Each point is reached from the start by the listed moves, each made once or not at all, plus a little noise. Is the number of moves made odd or even? Then give how often each move was made.
In the rows, zero is written as 128.

Moves:
(1): [104 107  61 163]
(2): [160  93 146 160]
(3): [187 106  85  83]
Start: [132 125 149 125]
Points:
[105 100  83 153] -> odd (1, 0, 0)
[164  91 168 157] -> odd (0, 1, 0)
[169  80  41 111] -> even (1, 0, 1)

Moves:
(1): [139  97 115 136 119  84 112 135 123 131 130 138 125]
(2): [146 132 144  93 142 109 123 154 159 144 152 111 145]
(3): [100 113 130 130 134 137 113 134 136 131 120 134 130]
(4): [126 145 160 157  96 144 124 120 140 135 129  95 129]
(5): [131 139 101 177 117 149 150 135 153 119  91 133 147]
(6): [141 122 113 168 126 150 118 159 101 141 129 141 134]
(7): [121 135 146 119 123 126 124 145 131 112 129 137 134]
(8): [ 98 163 113 140 138 105 115 145 141 135 130 159 114]
(9): [110 134 150 113  99 146 155 143 151 150 137 111 106]
(10): [109 136 135 120 134 109 138 142 110 132 139 110 157]
(11): [ 97 158 110 119 101 134 122 125 143 151 150 177 175]
(12): [101 127 167 119 139 131 153 104 125 135  96 170 105]
Start: [115 141 143 119 139 106 115 122 139 119  93 136 147]
Points:
[ 55 201 195 115  45 140 128 141 193 155 128 140 177] -> even (0, 0, 0, 1, 0, 0, 1, 0, 1, 0, 1, 0)
[ 96 156 155  90 124  35 111 190 201 164 130 146 129] -> even (1, 1, 0, 0, 0, 0, 0, 1, 1, 0, 0, 0)
[ 21 190 195 127 129 105 155 193 133 155  87 196 127] -> even (0, 0, 0, 0, 0, 1, 1, 1, 1, 1, 0, 1)
[ 57 156 136 140  83  96 116 243 191 176 122 177 249] -> odd (1, 1, 1, 0, 1, 1, 1, 0, 1, 1, 1, 0)
[ 19 149 201  73 148  32 125 183 186 184 100 176 132] -> odd (1, 1, 1, 0, 0, 0, 0, 1, 1, 1, 0, 1)

Moves:
(1): [152 152 148 140 154 115 110 148 111 130 116 156  90 147 132  94 109 162
 151 135 119 120 139 143]
(2): [124 137 100 149 136 144 109 127 136 123 119 159 118 126 142 129 159  99
  77 126 107 118 127 136]
(3): [126 134 173 145 125 112 120 117 163 102 153 130 133 144 168 152 131 120
 145 146 145  66 123 159]
(4): [129 114 123 171 125 126 118 144 153 136 124 123 108 133 102 116 118 125
 136 109 141 130 116 122]
(5): [145 104 135 136 146 144  82 134 123 133 132 143 109 128 126 137 128 113
 131 120 129 135 108 133]
(6): [117 132 110 132 119 138 125 116 113 125 117 130 118 135 127 115 143 138
 147 131 136 122 141 146]
(7): [126 112 155 123 136 130 160  90 128 107 149 145 120 133 129 137 135 115
 123 145 123 118 118 144]
(8): [125 134 139 136 115 125 135 134 101 128 147 137 136 142 133 159 104 131
 139 139 132 139 116 122]
(9): [141 142 117 113  98 112  85 131 167 126 137 118  87 112 104 111 110 131
 137 150 137 139 131 163]
(10): [117 131 132 130 116 129 134 145 118 121 143 125 129 122 137 122 133  95
 110 170 123 113 117 147]
(11): [136 112 127 143 124 130 101 124 129 124 146 136 139 131 122 120 134 145
  96 146 112 123 117 128]
(12): [124 140 136 101 120 110 123 119 122 130 137 131 130 145 109 106 146 129
 147  95 131 100 125 133]
(13): [125 133 127 124 135 119 115 107 138 134 145 139 137 126 145 108 121 107
 145 130 126 127 143 121]
(14): [138 155 124 120 137 118 129 142 145 130 129 134 130 150 109 132 144 127
 150 147 130 118 108 108]
(15): [124 121 152 133 123 126 108 127 150  99 134 138 122 149 141 126 137 129
 128 135 131 119 130 121]
(16): [152 117 104 130 132  95 138 138 110 124 121 137 135 145 126 141 139 125
 119 122 148 145 115 135]
(17): [143 134 137 126 117 121 116 134 141 131 114 140 139 108 123 125 128 120
 112 148 143 128 140 124]
(18): [100 126 138 120 145 125 130 122 128 144 114 132  82 129 136 115 122 138
 118 165 142  94 142 116]
(19): [127 123 116 136 122 116 111 146 127 111 133 140 109 109 122 132 122 150
 153 116 136 116 114 116]
(20): [127 158 114 141 138 122 116 104  99 112 130 111 136 100 132 154 144 102
 122 123 111 146 134  96]
(21): [114 136 130 123 147 134 146 135 127 139 140 122 145 115 127 121 143 131
 117 119 159 136 139 133]
(22): [127 115 144 140 108 108 120 138 127 150 124 134 136 134 151 133 131 128
 155 112 118 154 111 148]
(23): [136 102 113 138 154 106 119 148 146 136 109 141 119 128 102 135 146  88
 138 124  90 145 157 150]
(24): [ 82 141 115 121 156 131 111 124 136 111  59 132 138 137 119  97 134 151
 112 135 124 103 124 136]
Start: [146 149 122 133 172 135 165 101 152 148 146 155  98 116 116 107 127 153
 119 133 124 145 149 117]
Points:
[168 187 176 151 201  63  90 101 221  94 188 191 139 132  95 130 231  97
 121 165 128  68 167 120] -> odd (0, 0, 1, 0, 0, 0, 0, 0, 0, 0, 1, 1, 0, 1, 1, 0, 1, 0, 0, 1, 1, 0, 1, 0)
[141 186 142 111 180 108   7 111 244 148 202 233  29 120 102  22 192  84
  49 247 158  52 143 143] -> even (0, 1, 0, 0, 1, 0, 0, 0, 1, 1, 1, 1, 1, 1, 1, 0, 1, 1, 0, 0, 1, 0, 0, 0)
[161  87  85 224 192  42  29 124 161 108 122 217  35 114  50 142 130 121
 146 135  87 198  75 173] -> even (0, 0, 0, 1, 1, 0, 1, 1, 1, 0, 1, 0, 0, 0, 0, 1, 0, 0, 1, 1, 0, 1, 1, 1)

Moves:
(1): [129 131 127 129 120 128 118 108 122 125 133 135 129 104 112 138 127 127
 114 123 128 136 110 125]
(2): [140 121 120 129 120 123 150 145 116 114 132 127 134 136 115 145 131 144
 131 112 124 145 109 129]
(3): [159  95 118 110 153 118 115 131 133 138 107 147 113 132 120 143 121 153
 126 111 134 145 137 104]
(4): [100 120 112 140 130 120 130 122 114 125 129 144 137 138 128 121 134 142
 105 108  97 138 137 137]
(5): [137 126 122 136 121 133 128 111 137 137 137 136 127 145 128 137 123 125
 143 122 134 135 125 119]
(6): [125 123 127 116 141 122 138 108 127 119 130 116 120 107 124 120 107 122
 113 122 129 140 137 141]
(7): [126 134 144 111 114 126 127 151 126 134 153 128 112 106 118 113 131 140
 116 127 142 126 141 123]
(8): [127 112 140 120 134 127 127 137 116 123 140 131 140 140 125 137 126 126
 129 127 127 143 129 114]
(9): [127 110 122 102 146 122 135 135 110 131 145 138 134 111 121 137 130 108
 135 117 122 111 151 133]
(10): [116 114 136 130 130 110 146 136 122 130 132 119 126 114 147 118 134 144
 130 143 134 112 121 136]
(11): [123 158 154 131 160 149 148 122 129 144 152 122 118 109 141 131 123 149
 121 128 114 134 113 124]
(12): [143 122 138 124 125 109 138 132 129 126 141 122 128 117 122 123 113 112
 110 122 117 126 127 117]
(13): [118 126 132 148 112 138 143 143 119 109 116 144 120 109 122 113 127 127
 123 143 114 138 127 126]
(14): [119 136 129 108 151 111 142 123 128 117 124 145 132 110 137 122 125 125
 146 120 142 120 125 108]
(15): [134 130 121 100 142 129 129 133 124 141 131 150 127 123 131 125 148 114
 114 128 144 144 138 143]
(16): [146 135 124 138 128 128 130 127 129 140 131 133 135 128 121 120 126 124
 135 129 148 132 136 118]
(17): [120 121 111 120 127 118 133 143 130 142 121 122 124 123 119 141 133 122
 127 125 123 138 136 126]
(18): [133 134 156 144 140 126 146 142 153 143 127 121 134 137 124 140 108 113
 130 104 150 107 124 133]
(19): [121 151 136 132 116 124 117 140 108 128 110 128 127 124 125 141 103 130
 142 130 135 115 140 139]
(20): [126 134 141 120 139 116 122 125 134 106 131 131 132 129 111 135 129 122
 124 145 116 122 130 138]
(21): [108 113 110 127 146 143 112 144 119 137 156 131  99 137 108 136 127 117
 113 127 128 126 116 129]
(22): [144 115 164 138 114 123 130 127 140 144 138 130 126 120 116 114 108 132
 169 116 126 130 110 128]
(23): [134 126 128 121 116 129 141 104 127 137 100 132 114 143 116 121 126 130
 127 126 132 118 130 115]
(24): [135 146 133 111 114 147 145 137 147 119 138 139 145 130 126 126 121 129
 130 150 138 112 112 136]
Start: [149 124 119 143 126 143 140 121 141 125 123 123 142 127 120 129 125 114
 120 122 137 128 125 117]
Points:
[117 104 140 138 166 152 249 204 135 153 211 168 134 122  94 155 111 114
  64  96 116 161  76 123] -> odd (0, 1, 0, 1, 1, 0, 0, 1, 0, 1, 1, 1, 1, 0, 1, 0, 1, 1, 0, 0, 1, 0, 0, 1)
[226 127 227  47 176 129 197 134 180 177 183 180 115  51  40 140  77 107
 100  84 165 102 110  98] -> even (1, 0, 1, 0, 0, 0, 1, 0, 1, 0, 1, 1, 0, 0, 1, 0, 0, 1, 0, 1, 0, 1, 1, 1)
[188  42 140 112 117 111 174 106 126 143 136 162 112 138  60 126  79 177
 124  41 128 192 129  73] -> odd (0, 1, 1, 1, 1, 1, 1, 1, 0, 0, 0, 0, 0, 0, 0, 0, 0, 0, 0, 0, 0, 1, 1, 0)
[197 130 138  73 130 160 204 150 163 170 138 183  88  84  85 123 114 135
  78 121 150 162 129  69] -> even (0, 0, 1, 0, 1, 0, 1, 0, 0, 0, 1, 1, 1, 0, 1, 0, 1, 0, 0, 0, 0, 0, 1, 1)
[132 111 118  83 204 118 192 116  98 164 182 197 120  73  31 153 127 106
 116  61 119 158 103 106] -> odd (1, 1, 0, 1, 0, 0, 0, 0, 1, 0, 1, 0, 0, 1, 1, 1, 1, 0, 0, 1, 1, 1, 1, 0)

Moves:
(1): [143 112 117 140 135 116 114 133 138 140 134 120 134 127 137 133 126 117
 138 123 135 127 118 140 120 121 110]
(2): [134 145 143 127 133 133 141 136 136 134 119 153 133 118 140 136 135 131
 143 114 119 129 132 129 133 122 123]
(3): [117 118 138 121 136 133 119  90 137 131 136 124 129 132 130 123 116 115
 143 110 137 132 141 141 153 124 140]
(4): [110 128  98 133 103 135 144 140 136 120 122 145 134 138 137 134 140 119
 115 117 142 104 123 134 135 114 131]
(5): [129 124 133 133 122 138 124 136 137 128 141 130 149 120 130 142 101 123
 123 137 127 125 135 148 128 124 137]
(6): [130 116 117 131 119 124 122 106 112 138 127 132 147 115 138 136 134 114
 138 127 116 127 124 118 122 133 141]
(7): [120 126 122 128 141 118 128 137 127 125 121 127 123 131 129 138 127 142
 127 127 122 127 131 144 135 133 126]
(8): [126 114 127 106 132 125 124 128 137 132 122 145 106 108 136 120 120 126
 124 122 141 136 145 141 126 142 126]
(9): [131 146 114 120 136 133 143 141 125 132 136 142 132 119 132 129 132 139
 136 137 133 118 112 136 116 125 126]
(10): [120 140 138 125 133 140 125 135 130 135 121 139 136 127 144 104 126 117
 128 120 126 137 124 102 129 131 121]
(11): [130 134 134 119 128 116 131 136 115 133 125 129 115 131 127 124 129 134
 125 124 139 126 132 109 125 114 135]
(12): [128 132 134 145 134 136 116 125 125 118 126 151 123 124 137 128 128 144
 123 137 132 140 141 127 119 133 140]
(13): [127 127 124 129 127 118 130 122 121 118 135 142 131 131 135 130 128 124
 123 129 120 137 131 127 114 124 121]
(14): [123 131 138 126 123 140 123 142 116 119 129 120 134 136 117 138 134 116
 123 120 119 111 128 141 123 123 132]
(15): [121 124 122 123 115 136 116 126 119 144 127 134 127 116 133 127 113 123
 139 133 127 147 136 164 135 123 128]
(16): [129 130 129 132 137 113 148 125 123 139 128 129 118 127 138 145 131 109
 129 144 128 131 111 115 107 139 117]
(17): [122 104 155 129 135 129 120 134 133 113 124 120 140 136 146 119 139 132
 135 143 102 124 141 130 123 116 130]
(18): [118 125 121 123 131 148 120 111 134 134 129 133 117 119 126 144 115 131
 123 136 118 123 135 123 132 119 119]
(19): [131 134 134 138 138 139 135 141 129 146 146 127 127 122 124 131 127 140
 127 120 132 141 136 143 118 130 118]
(20): [136 107 122 135 135 148 121 109 120 127 116 149 110 153 125 115 116 124
 116 126 125 132 134 122 129 128 135]
(21): [120 146 127 134 141 147 133 124 141 142 130 119 128 114 121 112 123 118
 122 127 128 109 133 151 137 123 117]
(22): [142 124 142 135 124 132 139 125 115 117 124 119 141 129 141 124 129 132
 112 124 128 128 113 122 110 137 120]
(23): [132 144 135 131 125 123 123 126 130 143 131 118 120 123 126 117 118 141
 139 119 131 134 136 116 118 138 126]
(24): [115 128 125 131 123 128 125 119 129 147 119 135 125 126 102 127 125 125
 124 124 130 122 102 127 130 131 130]
Start: [122 126 138 142 132 144 115 112 133 120 133 127 124 126 139 130 130 122
 120 115 133 125 120 127 133 121 132]
Points:
[123 161 157 171 137 219 104 132 116 179 144 204 125 104 125 138  75 144
 128 103 127 143 135 201 102 116 150] -> even (0, 1, 0, 0, 1, 0, 0, 0, 1, 0, 0, 1, 0, 1, 1, 0, 0, 0, 1, 1, 0, 0, 1, 1)
[131 106 184 149 193 176 135 147 114 127 129 196 106 115 212 112 101 146
  89 143 132 151 139 125  63 136 130] -> even (0, 0, 0, 0, 1, 0, 1, 1, 1, 1, 1, 1, 0, 0, 0, 1, 1, 0, 1, 1, 0, 1, 0, 0)
[ 71 160 123 130 120 193 131 126 123 160 118 152 108 111 160 135 120  64
 105 116 134  89 117 144 132  82 103] -> even (0, 0, 0, 1, 0, 0, 0, 0, 0, 1, 1, 0, 0, 1, 1, 1, 0, 1, 0, 0, 1, 0, 0, 0)
[143 135 155 163 136 165  89  94  87 174 166 134 145  93 173 132 109 128
 156  81 154 145 130 174  83 113 139] -> odd (1, 0, 1, 0, 0, 1, 0, 0, 1, 0, 1, 1, 0, 1, 1, 0, 0, 0, 1, 0, 0, 1, 1, 0)
[104 141 176 123 164 249 103  76 120 148 130 236 117  85 194 108  54  95
 106  91 128 132 174 188 122  94 132] -> odd (0, 1, 1, 0, 1, 0, 0, 1, 1, 1, 1, 1, 1, 1, 1, 0, 0, 1, 0, 1, 1, 1, 0, 0)
[ 85 105 195 127 156 202  97  42 159 153 127 182 169  66 190 112  88  72
 119  88  90 118 141 152 136 112 120] -> even (0, 1, 1, 0, 1, 1, 0, 1, 0, 1, 0, 0, 1, 0, 0, 0, 1, 1, 0, 0, 1, 1, 0, 1)
[104  84 120 129 136 199  96  75 165 134 120 188 100 132 162 150 109  77
 122  57 145  97 151 174 159  90 125] -> even (1, 1, 1, 1, 0, 0, 0, 1, 0, 0, 0, 0, 0, 1, 0, 0, 0, 1, 0, 1, 0, 0, 0, 0)
[ 72 168 141 155 146 174 149 160 122 151  98 196 122 103 162 149 148 118
 126 124 119  79 108 197 113  81 131] -> even (0, 1, 0, 1, 0, 0, 1, 0, 1, 0, 1, 1, 0, 1, 1, 1, 1, 0, 0, 0, 1, 0, 0, 1)
[ 83 128 144 173 170 241  77  92 132 200 137 191 134  82 165 107  64 140
 129 141  85 139 148 185 111 114 134] -> even (0, 0, 0, 0, 1, 1, 1, 0, 1, 1, 0, 1, 0, 0, 1, 0, 1, 1, 1, 1, 1, 0, 1, 1)
[111 114 148 158 150 168 120  68 109 163 127 193 115  74 178 136 114 102
  94 121 125 169 102  89  60 160 103] -> even (0, 0, 0, 0, 0, 1, 0, 1, 0, 1, 0, 1, 1, 0, 0, 1, 0, 1, 1, 0, 0, 1, 0, 1)

Moves:
(1): [159 139 135 131 142 107 121 143 113  81 124 154 116 125 147 158 140 148
 160 154 139 131 119 141]
(2): [115 125 114 125 124 136 124 130 140 125 121 124 143 130 125 138 131 128
 121 129 113 148 137 114]
(3): [132 142 107 132 112 123 123 124 135 137 147 119 140 100 127 147  90 125
 120 129 137 118 132 123]
(4): [ 93 133 137 129 135 107 130 134 126 135 135 128 144 131 145 120 142 135
 154 120 128 123 122 114]
(5): [145 112 128 133 134 141 151 128 127 118 126 117 154 123 127 122 140 135
 127 127 110 110 106 130]
(6): [128 132 142 121 122 121 133 159 137 137 112 133 131 131 139 125 128 144
 130 123 131 141 131 130]
(7): [128 124 135 149 152 133 119 140 123 115 128 134 135 122 129 103 156 133
 138 121 128 136 130 123]
(8): [116 108 124 134 125 138 125 125 114 158 116 133 130 148 116 144 124 152
 148 117 114 122 135 128]
(9): [134 147 149 130 123 143 129 119 137 129 147 120 119 130 141 128 135 147
 103 109 150 121 147 109]
(10): [118 132 130 138 126 119 144 116 143 140 148 135 116 123 138 118 114 119
 127 119 143 138 128 133]
(11): [125 113 120 133 141 125 105 122 129 118 108 114 102 127 127 133 123 130
 126 118 118 101 132 134]
(12): [127 113 131 128 131 125 120 117 137 115 130 105 136 124 126 127 142 118
 140 131 138 137 127 131]
(13): [143 129 118 107 112 118 105 124 149 119 102 141 114 122 141 100 134 137
 123 112 130 136 128 125]
(14): [122 110 133 127 126 134 130 127 111 129 130 119 117 124 132 129 140 137
 144 128 131 129 126 119]
(15): [139 128 136 136 117 123 123 117 121 120 139 126 127 148 120 118 118 114
 129 123 116 154 113 140]
(16): [140 138 145 142 137 120 148 117 138 117 127 136  99 110 110 127 116 134
 117 139 119 136 133  98]
(17): [133 138 123 132 107 126 153 140 121 136 113 136 134 137 125 124 137 117
 113 111 136 119 116 146]
(18): [123 136 122 127 128 158 134 130 137 113 127 106 151 149 134 126 125 125
 127 116 141 120 124 120]
(19): [122 133 114 144 141 123 127 130 124 123 125 113 140 137 123 100 114 123
 112 140 115 109 140 142]
(20): [134 122 133 135 122 133 123 123 125 135 118 131 133 111 135 126 128 108
 146 141 140 118 126 142]
(21): [161 139 132 133 124 120 112 124 130 146 126 127  97 147 147 130 131 123
 120 120 145 134 112 135]
(22): [119 143 132 142 137 142 114 128 126 114 132 124 119 138 120 126 134 131
 132 135 119 132 114 142]
(23): [138 139 125 133 139 141 149 129 114 137 147 121 126 129 126 125 125 127
 140 122 115 113 132 128]
(24): [119 136 120 147 113 123 132 137 153 124 161 137 122 134 128 144 121 131
 131 129 126 134 135 113]
Start: [124 134 118 157 134 142 148 129 136 130 122 111 140 138 142 113 121 114
 118 137 120 133 123 121]
Points:
[141 193 163 240 169 106 124 171 135 100 102 123  89 160 223  70 168 135
 142 113 176 100 109 177] -> even (1, 0, 0, 1, 0, 1, 1, 0, 1, 1, 1, 0, 0, 0, 0, 0, 1, 0, 1, 1, 1, 1, 0, 0)
[168 152 147 233 164 135 117 156 174   7 112 111  89 146 159  74 158 195
 118 131  71 166 119  84] -> even (1, 1, 0, 0, 1, 1, 1, 0, 1, 0, 1, 0, 1, 1, 1, 1, 0, 0, 1, 0, 0, 1, 0, 1)
[124 161 161 187 165 165 142 169 164  79 110 132 161 171 212  71 182 211
 181  83 147 131 100 107] -> odd (1, 0, 0, 1, 1, 1, 1, 1, 1, 1, 0, 0, 1, 0, 0, 0, 0, 1, 0, 0, 0, 1, 0, 0)
[187  92  93 186 121 135 112 126 131  45  72  97 153  98 168 101 165 107
 169 121 119 137  77 153] -> even (1, 1, 1, 0, 1, 0, 1, 0, 0, 0, 1, 1, 1, 1, 1, 0, 1, 0, 0, 1, 0, 0, 0, 0)
[ 73 147 133 230 123 159 164 168 181 166 147  67 166 214 200  77 165 154
 133  55 167 151 139  84] -> even (0, 1, 0, 1, 0, 1, 1, 1, 1, 1, 0, 1, 0, 1, 0, 0, 1, 1, 1, 0, 1, 0, 0, 1)
[ 97 135 109 239 162 161 148 159 103  89 157 101 190 191 164 107 146 137
 231 142  94 136 126 110] -> even (1, 1, 0, 1, 0, 0, 1, 1, 0, 0, 0, 0, 0, 1, 1, 0, 0, 1, 1, 1, 0, 0, 1, 1)

Moves:
(1): [145 140 127 136 139 124 110 130 141 109 115 132 140 114 127 141 114 122
 142 116 142 119 134 138 121]
(2): [125 159 119 164 123 121 105 130 116  99  93 108 120 142 141 161 106 117
 147 167 126 123 126 120 147]
(3): [147 120 135 141 133 126 123 119 128 121 132 131 140 115 132 111 127 112
 130 121 126 124 142 156 149]
(4): [140 142 104 136 129 120 131 141 119 152 146 152 121 110 135 125  90 118
 124 145 139 109 122 142 121]
(5): [144 140 126 142 128 139 135 120 118 119 129 125 137 122 127 141 127 118
 136 138 143 130 140 149 127]
(6): [ 89 122 137 120 127 124 131 111 149 143 121 120 136 131 121 114 135 142
 136 111 140 116 130 129 104]
(7): [132 124 117 125 131 131 130 124 118 118 155 137 109 115 133 124 135 124
 141 113 139 109 125 123 125]
(8): [131 126 156 131 144 135 136 129 134 129 119 154 124 121 101 111 130 133
 145 109 114 141 155 135 137]
(9): [139 123 117 141 123 130 145 132 147 112 112 123 113 124 125 114 102 129
 127 106 132 136 121 138 147]
(10): [123 142 145 128 147 146 128 134 118 118 126 129 142 127 132 134 127 117
 129 136 127 114 134 120 120]
(11): [120 110 137 138 113 142 126 135 107 122 143 155 137 100 109 136 110 146
 147 108 151 123 132 117 116]
(12): [122 153 130 127 114 137 137 115 125 102  73 121 102 130 127 135 123 162
 119 129 110 117 125 117 156]
(13): [124 116 129 131 140 120 112 105 137 118 131 120 131 132 146 139  97 123
 108 132 145 128 152 139 115]
(14): [152 130  94 153 140 142 134 133 121 149 137 142 150 136 137 124 135 139
 106 134 133 133 132 127 137]
(15): [131 108 134 129 140 118 132 115 126 132 138 127 125 123 132 143 137 125
 114 127 124 122 123 129 123]
(16): [117 116 139 126 118 141 147 141 130 117 154 121 143  98 111 159 135 166
 128 143 148 117 143  94 129]
(17): [101 129 119 129 112 144 123 127 135 144 133 126 118 120 133 145 123 130
 124 124 130 126 119  95 127]
(18): [135 123 129 160 121 148 132 151 140 130 158 133 109 151 122 118 147 144
  97 123 103 124 117 157 129]
(19): [137 129 135 146 123 140 139 129 139 132 134 142 125 110 137 111 132 141
 125 124 134 135 128 117 116]
(20): [116 122 114 118 144 117 124 115 128 113 126 115 135 119 132 128 134 124
 136 132 125 145 126 137 121]
(21): [121 140 132 132 137 112 133 135 132 131 140 144 139 132 134 125 129 115
 128 105 121 120 148 135  98]
(22): [145 150 108 136 127 131 140 102 137 124 160 130 129 123 125 105 121 122
 124 115 119 123 104 126 136]
(23): [123 148 115 137 119 122 125 119 129 129 125 145 132 109 113 123 111  98
 114 120 171 109 141 106 108]
(24): [108 129 111 125  95 135 136 121 167  93 140 158 115 134 134 120 107  96
 160 124 126 104  99 126 162]
Start: [154 126 109 106 139 127 122 144 100 112 148 118 121 142 139 117 121 114
 121 127 131 125 146 114 117]
Points:
[207 120  58 149 202 119 139 146 116 112 146 165 133  92 132 111  67 109
 122  95 144 133 163 164 128] -> odd (1, 0, 0, 1, 0, 0, 0, 1, 1, 0, 0, 0, 0, 1, 1, 0, 0, 0, 0, 1, 0, 0, 0, 0)
[211 137  72 173 182 129 145 142 149  90 196 159  93  94 118  77  74 105
 108  74 102 121 124 187 131] -> even (1, 0, 0, 1, 0, 0, 0, 1, 1, 0, 0, 0, 0, 0, 1, 0, 0, 1, 0, 1, 0, 1, 0, 0)
[125 134  88 188 144 100 119 125  84  77 202 169 149  35 151 190  24 106
 109 152 237  75 210  72  31] -> even (0, 1, 0, 1, 0, 0, 0, 0, 0, 0, 1, 0, 1, 0, 1, 1, 0, 0, 1, 1, 1, 0, 1, 0)
[113  95  58 154  96 165 169 121 139  46 195 184  95  79 148 177  50 157
 112  60 186  51 153  44 144] -> odd (0, 0, 0, 0, 0, 0, 1, 0, 1, 0, 1, 1, 1, 1, 1, 1, 1, 0, 0, 0, 1, 0, 0, 1)
[184 154  95 212 174 171 138 141  73  74 240 197  88  77 128 107  85 117
 140 119 121  88 130 125 101] -> odd (0, 1, 0, 1, 0, 0, 1, 1, 0, 1, 1, 0, 0, 0, 1, 0, 0, 1, 1, 1, 0, 1, 0, 0)
[131 194 100 212 165 142 122 145 133  35 119 147  92  79 126 200   7 114
  85 120 169  56 215  92  94] -> odd (1, 1, 0, 1, 0, 0, 0, 1, 1, 1, 0, 1, 1, 0, 1, 1, 1, 1, 0, 1, 1, 0, 1, 0)
[115 170  64 237 109 217 170  95 134  13 235 178 129  67 151 146 107 148
 147  97 151  27 138  82 135] -> even (0, 1, 1, 0, 1, 1, 1, 0, 0, 1, 1, 1, 0, 1, 1, 1, 1, 1, 1, 1, 1, 1, 0, 1)
[155 128 114 167  85 182 146 154  82  60 189 167  98  67  89 131 114 169
 102  89 185  48 176  89 135] -> odd (0, 0, 1, 0, 0, 0, 1, 0, 0, 0, 1, 1, 0, 0, 0, 1, 0, 1, 0, 0, 0, 0, 1, 0)
